Each row is a point. Each copy is the shape, with its points in the same order, turned, moved and blurred by noise. Is it also mirrored, or only turned?
(in the rows, 128 means zero)

Shape (8 x 3):
[[104 126 145]
 [100 128  65]
 [126  97 100]
 [117 111 158]
 [144 127 112]
 [137 182 157]
 [113 140 154]
 [178 117 139]]
Copy 1:
[[148 102 151]
 [114  57  94]
 [142 103  95]
 [159 122 148]
 [114 119 116]
 [ 96 124 184]
 [138 111 163]
 [118 162 119]]
Copy 1 is: only turned
Copy 2:
[[ 96 123 138]
 [135  70  89]
 [126 121  88]
 [ 96 148 136]
 [147 127 115]
 [142 124 187]
 [108 127 156]
 [158 170 126]]
Copy 2 is: mirrored

Shape (11 x 6):
[[110 116 156 158 125  91]
 [ 80 130 128 157 129 130]
 [ 56 147 135 104 110 125]
 [105  74 164 155 117 129]
 [146 157 133 109 162 147]
 [158 162 125 109 137 126]
 [147 152 141 152  98 149]
 [ 88  91 142 169 117 131]
 [155 155  97  88 134 122]
 [152 177 141 128 130 111]
 [160 175 112 145 125 122]]
Copy 1, 11 rows:
[[154 120 135 177 106 135]
 [109 145 110 174 107 153]
 [ 94 136 147 172 122 199]
 [128 125 155 195 112  96]
 [146 135  99 138 182 151]
 [154 139 116 121 161 157]
 [147 179 136 138 139 141]
 [113 138 133 187  93 115]
 [141 122 120  90 162 162]
 [180 146 121 136 154 169]
 [176 158 101 118 142 155]]
Copy 1 is: mirrored
Copy 2 (11 x 6):
[[131 109 136 111  83 167]
 [ 92 110 106 116  97 143]
 [ 88  67 131 122 120 109]
 [140  93  95 143  89 180]
 [121 147 134 114 174 144]
 [132 153 155 125 157 131]
 [105 148 145 166 122 158]
 [116 103  89 133  78 163]
 [143 153 147 125 161  99]
 [117 150 174 120 139 146]
 [112 177 161 128 127 134]]
Copy 2 is: mirrored
Copy 3:
[[103 143 122 173 123 115]
 [104 133 128 152 135 160]
 [128 118 132 153 190 164]
 [118 127 158 197  98 126]
 [112  68 123 108 132 119]
 [119  92 127  94 142  99]
 [ 93 132 172 109 127 116]
 [110 137 149 184 103 158]
 [147 102 121  80 140 104]
 [ 93 117 119  96 144  91]
 [ 98 130 119  77 128 111]]
Copy 3 is: mirrored
Copy 4:
[[168 140 140 180 164 121]
 [140 176 157 162 141 132]
 [103 150 172 186 130 162]
 [147 153 138 149 205 133]
 [154 118 129 117 100 157]
 [146 108 110 136  97 139]
 [142 155  82 151 128 144]
 [142 177 147 155 184 122]
 [120  96 119 130  87 123]
 [164 116 104 164  98 144]
 [157 135  93 151  88 119]]
Copy 4 is: only turned
